Every row gives one point. The window is the flat piece filled in between its corners: a triangle in 3 columns, a solid with four corners in 4, and so on. A path goes straight from each point to the next, and from the last back to the first. After which points does the path pass through the window?

Window:
[[  32   44   22   10]
 [ -18   27   63   60]
 [ -31   16  -14  -44]
 [ -18 -108  -75  -73]]
Path:
(1): [-49 -14 -87 -11]
(2): [-24 -59  53 -64]
(3): [ 11 -45  11 -41]
(4): [-13  -3 -48  31]
(5): [-23  35 -52  10]
(6): [-20 -19  51 -25]
(7): [ -7  -1  16 -35]
(8): [-12   6 -65 -18]
Through the window after points: 5, 7

Window:
[[ -49   64   20    1   49   -9   12  -16]
 [  23  -27   13   58   57   16   15  -10]
 [  74  -60   33   -5  -92   13   34  -11]
 [  24  -35  -87   31   27   22   50  -31]
 [ -26  -42  -12   60  -65   24 -121  -12]
 [ -27  -29   42   59   -2   35   29  -21]
 [ -25   -6    6  -30  -32  -82   36    9]
 [ -70   10  -13  -23   84    5    9    9]]
Path:
(1): [ 12   9   2  29 -12 -15  26  26]
(2): [-1 -5  6 23  7 -5 41 18]
(3): [ -5 -41  42 -18  12 -19  35 -65]
(4): [-49 -45  29  -3  32  16  14 -77]
(5): [-26  14  -5  36  27  15  20  48]
(6): [ 4  8 -4 62 10 22 53 68]
(7): [-24 -11  28   0  53  -7 -22 -93]
(8): [ 25 -36  77 -19 -27 -24   6 -75]
(9): [ -2 -23  11  28 -36  12  11  44]
(10): [  5   3 -84  60   6  25  47  52]
(11): [ 15 -52 -36  -7  41   7  28 -98]
(12): [ -6  -6  13  14   1  -9  12 -50]
Through the window after points: 4, 6, 10

Window:
[[  32   13  -25   43  -21  -69   23   26  -16]
 [  49  -30   -3   -6  -54  -60   30  -50   -5]
 [  60  -12  -70  -22   26  -46  -12   -2   13]
 [   7   38  -14  -19  -22  -30    5  -43  -15]
 [  79    9   26   96   30  -57   -6  -16  -17]
 [ -37  -35   -6  -20  -30    7    9  -11   -1]
 [  12   14   14  -25   12  -51 -121  100   20]
 [ -41   19   85  -92  -67   93   45   43   18]
 [   1  -21  -11  -55   15  -65   46  -29  -11]]
Path:
(1): [ 31 -17  -2 -39   0 -42   6  14 -55]
(2): [ 12  30   7 -10  -6 -70  29 -25  81]
(3): [ 15 -13   8   9  -7 -62   2   3  65]
(4): [ 42 -12  -1   0  -2 -24 -16  15 -63]
(5): [ 26 -21  -9 -35 -39 -18  46 -38 -61]
(6): [ -2  -8 -10  -3 -11 -39  66 -46  33]
(7): [ 19  22  -9  10   1 -72  -9  16  52]
(8): [ 37   6   2 -13  -4 -44  -3  25 -25]
(9): [ 41  -8  11   1 -26  -1 -10  -1 -96]
(10): [-18 -12   3   2  -6 -22  18  -6  63]
(11): [ -2  37  -1   2  -9 -27  21 -17  49]
(12): [ 42 -18   3 -25 -24 -30  -8   3 -94]
(13): [ -9 -40  -9 -19 -36   7 -14  13 -89]
(14): [ -7   1   1   0  -9 -26  20 -24  51]
(15): [  1   4 -12  -6 -34 -40  17 -24  42]
(16): [  9 -41 -10 -25  -4  -5  -4   6 -59]
Through the window after points: 9, 11, 13, 15

Window:
[[ -33   31  -25   46  -25  -40  -28   51  -45   35   10]
 [  11  -35   25  111   56   45  -41   77   46   58   80]
 [  -6   -2  -21  -75   28   61  -34  -15   18  -90    2]
 [ -38  -23  -17  -42  -68   60   20   67  -20   33   50]
 [  17  -73   10   -3   -7    6  -43  -62   71   27   16]
 [ -35  -97  -35  -18   10  -34  -29  -21   14  -76  -20]
 [  15  -37  -56  -63   -1  -11   -4  -42  -59   -1  -55]
 [  24  -15 -101    3  -77   -8  -67   87  -11   29    2]
 [  10  -43  -19   90   -9   26   23  -63   33  -12   30]
 [ -33  -49   56   65   71   61  -71  -38    8  -28  -29]
 [  67   31   48   22   13   30  -76   59  -73  -36   -9]]
Path:
(1): [ -4 -24   5  46  18  26 -18  28  32   4   9]
(2): [ 41 -50  33  16  22   3 -13   2  82  36 -54]
(3): [-15 -57 -22 -11 -30  20 -62 -62   1  -6  72]
(4): [ 34 -43 -14  30  39  78 -78  13 -65  -8  99]
(5): [-24  10  -4 -12 -40   5  15  20  41   8 -36]
(6): [-10 -12  -2  12   3  33   4  37  21 -39 -27]
(7): [ 13 -13 -23  13  23  36 -65   8 -41 -11  46]
(8): [ 11 -28 -18  37  18  39 -37   5   4  -2  62]
Through the window after points: 2, 8

Window (12 x 12):
[[ -58   -7   -8  119   59   34  -30  -82    5  -16  -48   20]
 [ -73   31  -35   -7  -27   52  -68  -17  -86  -18   17   10]
 [  22   -5   -3   89  -43  -71   39  -85  -21   39  -15  -36]
 [  36  -40 -121   93   42  -78   12  -31  -54  -10   21   -1]
 [  20   13  -64  -23   34   38  -86   -4   53   58   18   75]
 [  -4  -25   47   -1    3  -33   -2   17   23   72   -1   40]
 [ -28   39   14  -80   22   23    8    3   37   11  -15    2]
 [ -14  -68  -40  -15   15   40   40  -57   22  -14   24    1]
 [   5   -7  -22  117  -27  -28  -38   -3   54   -5  -22   22]
 [  -9   16   15  -42  -47   62   57   -8  -83    8  -56   -7]
 [ -10  -57   41 -109  -25  -23   44  -41   49   24 -105   20]
 [ -55  -28 -110  -12  -34    9   58  -12  -26   39  -31  -21]]
Path:
(1): [ -7  -4 -34 -23  21  21 -67   4  18  48 -10  -9]
(2): [  5  15 -42 -12  10  26 -12 -27  30  23   8  81]
(3): [-16  -4 -17 -33  -7  -7  40 -38  25   3 -24  55]
(4): [  0 -18  -6 -24  13   0 -26  -4  11  31 -38 -24]
(5): [-25 -17 -16 -14  -1  30 -21  -3 -12  17 -15 -17]
(6): [-41  23 -20 -23 -33 -11 -16 -64 -17  -9 -20  88]
(7): [-27   2 -57  -8  -6  12  44 -24 -10  25 -11  52]
(8): [-25 -34 -49  -8   5  29 -18 -10  -5   9 -28 -26]
(9): [-33 -41   8  48  30  14 -43 -20   0  38 -49 -41]
(10): [-32  22 -18  73  21   6  21 -71  12 -19  -7  88]
(11): [-48  43 -33  17   6   3  39 -39  24   7  20  90]
(12): [ 15 -32 -48  17 -15 -11 -44  -3 -19  42 -39 -37]
Through the window after points: 1, 3, 5, 9

Window (14 x 14):
[[  33   -8   27   39  -22   69  -22   24  -15 -121   -1    5   42   26]
 [  30   25  -21   17   11   36   -4  -31   55  -18  -38  -24   51  -16]
 [ -12   68  -25   20  -25  -12   -8  -44   25  -34   10  -27   13  -24]
 [ -84   18    5   21   -8   23  -34    2   47    4   -6  -16  -19  -19]
 [  38   14  -12   27  -28   66   19  -40  -52    5    4  -21   -6   57]
 [  53   -9   82   64  -59  -17    0  -51  -33   43  -56  -43  -12   17]
 [ -52   29   -5  -45    6  -15   23  -10    2   42  -27   32   56   62]
 [  10  -20   14   17   75  -48   -4  -21  -30  -27  -39  -56  -16    1]
 [  13   11    3  -25   22   -3  -78   11   15  -23   10  -57   35   -8]
 [ -23   34   27   20   60  -11  -44   26  -25   22   18   -3   22  -56]
 [ -28   45   33    7  -14   29  -36  -35  -19  -36  -35   -9    0  -16]
 [ -18   59   -8   -1  -38   43    7   24    6    8  -15  -71  -30   16]
 [  -2   41 -105  -34    1   21  -27   45  -18   -8  -17  -18  -13   43]
 [ -50   17    8  -66   -1   -9   24   -4   -9   39    0   54   -4    2]]
Path:
(1): [-24 -16 -11  -7 -10  16 -11 -28 -50 -21 -26 -43  36 -34]
(2): [ 17  71  24  13  11  19 -15  -1  43  -1  -5  21 -10  69]
(3): [ -2  58  25  11  18  19 -40 -11  31  11 -10 -20 -46  17]
(4): [-36   5  -8   5 -15  18  -8   3 -16 -12  -8 -27  30 -15]
(5): [-28 -23 -23 -27 -12  16 -18 -11 -15 -12   8 -50  46 -20]
(6): [ 23  46  20   2  30  -4 -61  11  20 -11  -9 -25   9   7]
(7): [  1  28  18   4  29   2 -38 -13  11 -13  14   3 -29  23]
(8): [-21  -7 -18  11 -21  17   7   4 -40 -15 -41 -66  40 -11]
(9): [-42 -13   6  -2 -14  15   4 -13 -37  -3 -10 -21  26  -8]
(10): [ -3  51   8  -4  18  12 -39  14  39  -6   1  12 -10   6]
(11): [  0  45   3   2  13  24 -26  21   7 -12  -1   3 -36  45]
(12): [-68 -12  10   7 -12 -16 -15 -31 -39   9 -20 -48  49 -58]
Through the window after points: 1, 3, 5, 9

Window:
[[ -98  -26    0   53   29  -23  -23  -21   49   57  -51  -63   52  -14]
 [ -53   34   13   40  -28    7   44    1  -37    9   14  -64   -1   35]
 [  60  -13   11    6   33   14  -61   34   -3   10   -3  -80   21   -6]
 [ -39   26    1   12    0   63   29   25   45   22   -9   -6   -2   84]
 [  28  -64   -4    3  -41   -6  -40   18    4  -20   23  -28  -15  -15]
 [  24  -15  -70   74   -2  -26    6    9  -10   50   -3   21   50   -9]
 [ -26   21  -24  -32  -40  -58   48  -14   16  -17  -35  -55  -18  -33]
 [ -25   14  -12   30   40    9   17  -69   16   99   35   67  121  -70]
 [   3   14    2  -19  -75  -59  -27   41  -31   21  -26  -33  -17  -12]
 [ -18   -6  -55    1   27   38  -25  -27    0   73   34  -12  -15  -13]
 [  50   50   78   -1    2  -23  -78  -88  -53 -114  -83   -8  -36    3]
 [   1  -70   13  -22   22  -10   -1  -29   -5   55  -50  -57    3   10]
 [-102    6  -16   24   39  -18  -16   12  -55  -49  -56   -7   48   -7]
 [ -26  -28   -8   32   16   -6   29   35   -3   52  -15  -12  -34  -52]]
Path:
(1): [-41  -6 -22  10  -4  35 -21  -5 -17  20 -33 -26  22 -19]
(2): [-25   5 -26  14  -7  29  13  14 -22  42 -40 -40  42 -25]
(3): [-91 -53 -26  34  43 -52 -13   6  41  52  57 -27  -8  23]
(4): [-39  -1   6   2   9 -59 -16  11  -6  -7 -15 -32 -21  18]
(5): [-18  -4 -13  20 -25  31   7  -3 -19 -14 -47 -54  10  -7]
(6): [-34   5 -20  22 -35  35  -9  19 -17   7 -36 -29   9 -35]
(7): [ -6   3   5  27  23 -28  -6  -2   0   9   0  -4   1 -11]
(8): [ -25   27  -17    7   35 -102  -22  -13   26   -8   18  -20  -25   30]
(9): [-18  -6  -9   2 -28  20  32   7  -3  18 -37 -37   8 -28]
(10): [  9 -23 -13  17 -43  61 -24 -25  -6  11 -62  17  20 -33]
(11): [-19  -7  -5   5  31 -37 -17  -3  17  24   0 -33   8   4]
(12): [-10   7   2  10   3 -42 -20   0   2   1   0  -8   6   9]
(13): [ 15  -1 -12  38 -28  67 -13 -38 -67  13 -68 -55   0 -39]
(14): [  5 -22 -39  -3 -61  72  16 -16  -3  29 -47 -46 -18 -61]
(15): [-39 -18  12  48  61 -67  10  43  -4  44  10   7  -6 -10]
(16): [-29   3   6  22  26 -30 -13 -15  -7  -5 -16 -15   7   2]
Through the window after points: 8, 12, 14, 16

Window, 14 rows:
[[ 49  29  11  -9 -59 -68 -38  -8  -7 -14  -1  54  44 -53]
 [-18 108   1  39 -83  40  32 -15  47   7 -48 -89  15  -6]
 [ 86  57  -2  11 -47 -15 -76  71  -2 -21  -6  40  26   2]
 [-35  17 -24 -11  25  67  -4 -79 -16   0 -31 -50 -36  25]
 [ 94   2  69  -5  15 -13 -25  10 -21   2 -52  51  12  13]
 [  6  27  -3 -23 -21   0  -7  24  29  32  -1  28  66  -8]
 [ -4 -33  49 -14   0  31 -44 -41   0  21  -3 -76 -24  35]
 [ -6  70  -3  42 -57  54  25  -7 -47  72  -7 -94 -15   8]
 [ 62   8 -27  38 -13 -42  -3  10  59   0  24  37  20 -35]
 [-37 -14  20  31  11 -15  -8  -2 -35  -4 -24 -33  -6  50]
 [ 47  12  75  36  -2  21 -46 -11 -38 -20  28  42  38  31]
 [-21 121  -9  30 -15 -14 -19 -31  40  59 -19 -56  11 -13]
 [-50  61  31 -14  -3  39  20 -15  19  12  -4 -48 -69 -12]
 [ -8  32 -29  35 -69 -20 -32  -9  77  44 -26  67  -4 -33]]
Path:
(1): [ 17  58   0  12 -38 -23  19 -26  13   6  20 -26  -7  59]
(2): [  2  21  21  38  -6  42 -50  24  -6  20 -52  28  30 -73]
(3): [ 23  -6  28  42  22  26 -74  39   9  -4 -10  35  39 -67]
(4): [ 46  63  -5  -3 -53 -23   4  -8  10   2   2  -4 -11  41]
(5): [ 23  67  -4 -25 -43 -40  34 -19  15  25   6  -7  -9  69]
(6): [-15  23  -5  49 -19  43 -38  14  -5  27 -39 -52   2 -56]
(7): [-23   4  37  24  12  23 -26   4  12  -5 -34 -39  10 -24]
(8): [ 19  26   6  -7 -23  18 -23 -33  -3  18   2 -11 -13  28]
(9): [ 19  50  15 -26 -24 -21 -18 -33  18  13  16  42 -19  35]
(10): [-11   4  16  66   2  24 -24  26  25  -3 -41 -36  42 -57]
(11): [ -4  35   3  10  -6  25 -12  -4   7  13 -32 -18  17 -13]
(12): [  7  43   2  -8 -45   3   2 -48  11  13  18 -11   1  42]
(13): [ 23  24  14   2 -33 -26 -12 -18  -5   4  -2  -2  -7  43]
(14): [-12  11  17  24  13  43 -42  21   6   6 -22 -37   6 -38]
(15): [  2  14  33  37  10  21 -40  14  -5   2 -12 -37   9 -89]
(16): [ 22  43   8   6 -43 -19 -10 -32   6  12 -19  10  -8  42]
Through the window after points: 3, 7, 11, 13

Window, 14 rows:
[[-19  52 -10  31  21  33 -19  14 -27   1  -8  25 -13 -46]
 [-13  -4  19   3  21  20  -7  23 -10 -36 -55  27  23   4]
 [  0  24 -10  19 -19  26 -19   4  28  40   0  44  -7 -32]
 [ 18 -23 -33  42  20  40 -13  60 -44 -30 -13  60  16  -4]
 [ 19  14   0  27  22  45  14   7  14   9   2  -7 -17  -3]
 [-28   7 -17 -44  13  19  22 -31  -7 -13  20 -10  54   1]
 [ 32  27  32 -64  -4   8 -36  85 -18  21 121 -66  24 -35]
 [ 13 -29 -17  20 -34  33 -34 -15  -9 -30 -31 -30 -12   3]
 [-31 -61 -22  28  27  45 -30   8  27 -65  24  43 -61  48]
 [-27   7 -14  16  11  45  -5  53 -11  36 -23  -2   4 -52]
 [ 35 -10 -15 -54  13   9 -22  -4  11   9  -7 -36 -61 -43]
 [-12  19 -56  12   9 -29  -8  11  45   5   0   4 -43   5]
 [-26  16 -24  26 -18 -16  21   0   7  39  -1  37 -79   2]
 [ -7 -60  27  43  -5 -31 -20 -92  11  12  50 -42  59  -6]]
Path:
(1): [  3  -2   8  -1  -5  18   3  12   1 -40  39 -11   4 -54]
(2): [  4   2  -8 -14  18  23 -36  13  -8  28  12 -23  31  10]
(3): [ -4  15 -14   6  37  -1 -55 -14 -27  45 -12 -30 -22  21]
(4): [  9  -2  -6  -5 -26  18  26  10  16 -14   3   2  16 -49]
(5): [ -6   0 -11  -7 -36  29  43 -12  26 -32  36   2 -15 -39]
(6): [ -5  -3 -24   5  27  11 -37   7 -14  29  10 -10  -8   4]
(7): [-27   0  -6  16  27  25 -62  16 -14  52  10  16 -23  16]
(8): [ 24 -11 -14  17 -27  22  27  25  26 -55   2   6 -19 -43]
(9): [-24  -1  -4  21   7  16  11   3   2 -49   8  27   7 -81]
(10): [  2   1 -10   2  13  16 -26  13   0  15  -4  -8   5  20]
(11): [ -6 -26 -15  -5   7  13 -24 -11  -4  20  12 -10  -7  21]
(12): [  6   3  23  23 -18  -9  27  33  44 -50  32  13  -4 -41]
Through the window after points: none

Window:
[[-20 -15 -37  20   6 -17  -9 -19  19 -24 -12  -6  -1  22]
 [-59 -38 -42 -53 -16   2 -10  10 -53  74  25 -10 -33  40]
 [ -5  17   4   9 -11  40 -12  -6   9  36  -3 -13 -37  20]
 [ 51  10 -80  17 -43 -13 -11  -1   7 -35   6  16  21  50]
 [-72  -6 -14  25  11   3  16  23  -7  39  32   6  21  26]
 [  5  11 -19   0  11  -8 -10  45  17   0  -8 -34  11  46]
 [ 36 -10  28 -23  15 -11  42  15  -1  19  60 -25   7  17]
 [ 12  41  -7  -8   1  21 -45   4 -33  -4  36 -33  15 -36]
 [-39 121  45 -61 -47  16   0 -42 -26  -9  30  -3  34 -22]
 [ -9  -6  22  26   2 -47 -17  10  11  31  31  11  27  14]
 [ 21 -40  30 -13 -46  16   9 -10 -10 -12  17 -12  28  34]
 [-43  41  15 -42  40  39  -3 -14 -44  15 -16  63  10  13]
 [ -4 -18 -13 -19 -10  11 -28  32   4  -7  35  23 -25   2]
 [  8  49  43  -4  24  11  24  23 -67 -33 -13   2 -19  12]]
Path:
(1): [  5  27  -6  -5  12  16 -14 -14   9 -42  45  10  18  45]
(2): [-15   4  19   2 -42  -8  20  21 -23  50 -35 -11   3 -36]
(3): [-22  34 -14  -9 -19   3  11 -14   7   6 -20  -8   0 -42]
(4): [ 25 -13  24  -7  20   4 -13  17 -44   3  63 -17  20  95]
(5): [-17  70  23  -2  -5  16 -22   0 -43 -28  31 -17 -26  57]
(6): [-23  18 -16 -23 -16   5  -2  -4  -4  17   1  14  26  -4]
(7): [  1  -5 -20  -8 -10  14   2  13 -12  23  -6  -7  -6 -17]
(8): [-25  10   4 -25  -2  -6 -47  13 -13 -22  72   8  -2  59]
Through the window after points: 7

Window:
[[  57   35  -26    7  -81   -6   75  -15   -4  -33    7  -47  -27   18]
 [  -6   31   31  -33  -49   60  -16  -51   35  -44  -20   27   44  -16]
 [ -80   21   35   11  -71   54  -38  -86   19   19  -71   -2   39   51]
 [ -66   12  -25  -26   18  -20   28  -34  -20  -35   24  -35  -24    9]
 [  27   40   10  -13  -24   69  -38 -101   -7   69  -57   45   18  -60]
 [  67  -50  -30 -121   10  -21    6 -116   62  -51  -15   40  -57   36]
 [   3  -46   23  -56  -25    1   -2  -29  -33  -22    9  -18  -68  -18]
 [ -17  -26  -68    4  -75  -28  -14  -18  -38  -28   -9   17  -24   13]
 [  56   -7   49  -11   66  -23   19  -63   49  -23    0   41  -50  -20]
 [  22  -22  -37   18  -72   39   52   33   26   21   41  -46   12  -31]
 [  37   -6   23   -5  -40  -55    5  -43  -34  -10   64  -64   17    5]
 [ -27   24   32  -66    6   46  -27   -6   26   28  -78   37   39    9]
 [  44   47    8  -36   77    5  -33  -52   37    4   45   61 -108   21]
 [ -58   27   26   -2  -79  -78   54  -33  -19   -1   68  -25  -21   11]]
Path:
(1): [  6  18   7 -30  -8  -9 -32 -43  50  -2 -18   6 -43 -15]
(2): [-29 -10  -1 -34 -40 -11 -36 -42  64 -18 -18 -30 -56 -52]
(3): [ -1  -2   9 -26 -16   8   2 -53 -15  -5   2  21  12  24]
(4): [ 29 -17  -5  -9 -44  48  40 -51 -46 -19  59  23  -4  22]
(5): [ 23   6 -13 -17 -38 -20  24 -17  34  -8  -6 -38 -20 -11]
(6): [  6  27   6 -36 -25  -5 -35 -63  47 -16 -27  13 -22 -37]
(7): [ -5  13  15 -14  -6  48  27 -39 -11   8   3  29  -2  29]
(8): [ -3  -5  -6  -9 -46  28  39 -44 -14 -13  24  22  26  23]
(9): [-15   0 -14  11 -66   8 -30   6  50  30 -33 -66 -31 -31]
(10): [ -4  15 -10 -45 -30 -20 -20 -54  24   4 -31 -19 -27 -17]
(11): [ 27  -5  20 -14 -13  22  25 -69   6  -2  16  42  -6   5]
(12): [ 29 -16  19 -22  -1  15  21 -64 -20  -5  -2  24 -18 -15]
Through the window after points: 4, 8, 10, 12

Window:
[[ -44  -31   39  -41  -28 -106   39   37   51   52   85   -8   80  -52]
 [  32  -13   20  -12  -32   31  -52   19  -49  -17  -40   11  -24   37]
 [ -57   79   -9   87    4    3  -52  -53  -32   27  -68   -1  -36   28]
 [ -10  -28  -11   13   24   20    9  -27    3   -9   19   -2  -82  -60]
 [  -4  -12  -59  -50  -50    1   38   39  -11   18   26    4  -35   86]
 [ -95   32  -16   61   33   -9  -55  -16   38  -34   12   72  -26  -16]
 [  -9   51   25   63  -28   24   -2   47   32  -20   48  -26    3  -29]
 [-118  -59  -24  -78   -8  -49   25   -5   -5  -43  -49  -18  -59   23]
 [ -42  -50    2   37   68   66  -22    3   47   24   -8   13   14  -18]
 [ -33  -33  -42   91  -15  -11   21   11   36  -33    9   37  -16   52]
 [   7  -22  -58  -22   40   54  -18  -50   40   -8  -67    9  -20  -76]
 [  40   32  -24 -104    0  -52   60  -75   31  -22  -16  -12  -63   88]
 [ -19    9    3   25  -38   61   14  -13   15   -1  -59   34 -102    5]
 [ -41   -5   -3  -68   47    2   30  -43  -61  -56  -31   54   42    4]]
Path:
(1): [-20 -19 -17 -22 -32  16  -5 -30   3 -14  -8  -4 -25   3]
(2): [-12  -1   0   7  56  10  35  17  -7   7 -47  21 -29  18]
(3): [ -2 -14 -18   6  54 -78  37  39 -33  -3 -16  10 -50  19]
(4): [-43  17   3 -24 -72  55 -19 -33  40 -24   9  -3  14 -15]
(5): [-50   1 -11  21 -51  14 -22 -25 -17 -19   6   8 -10  23]
(6): [ -3   8  21   4  78 -29  40  43  35  11 -56  23 -74  23]
(7): [ -1   9 -17  -1  28 -11  19   6   7 -35 -27  38 -26  14]
(8): [-44 -23 -15   3 -15  10   5 -16  27 -14  14   9 -15   2]
(9): [ -42  -37  -37  -19  -18   64  -15 -121    1   -6  -11   16  -25   29]
(10): [-39 -15 -14 -11  27 -23   7  32   8  -8 -31  20 -25  10]
(11): [  3 -12  -3 -33  14 -21  28   6  12  -4 -28  21 -41   7]
(12): [-28  23 -42 -11 -35  35 -30 -95   8 -35  20 -40 -35  37]
Through the window after points: 11
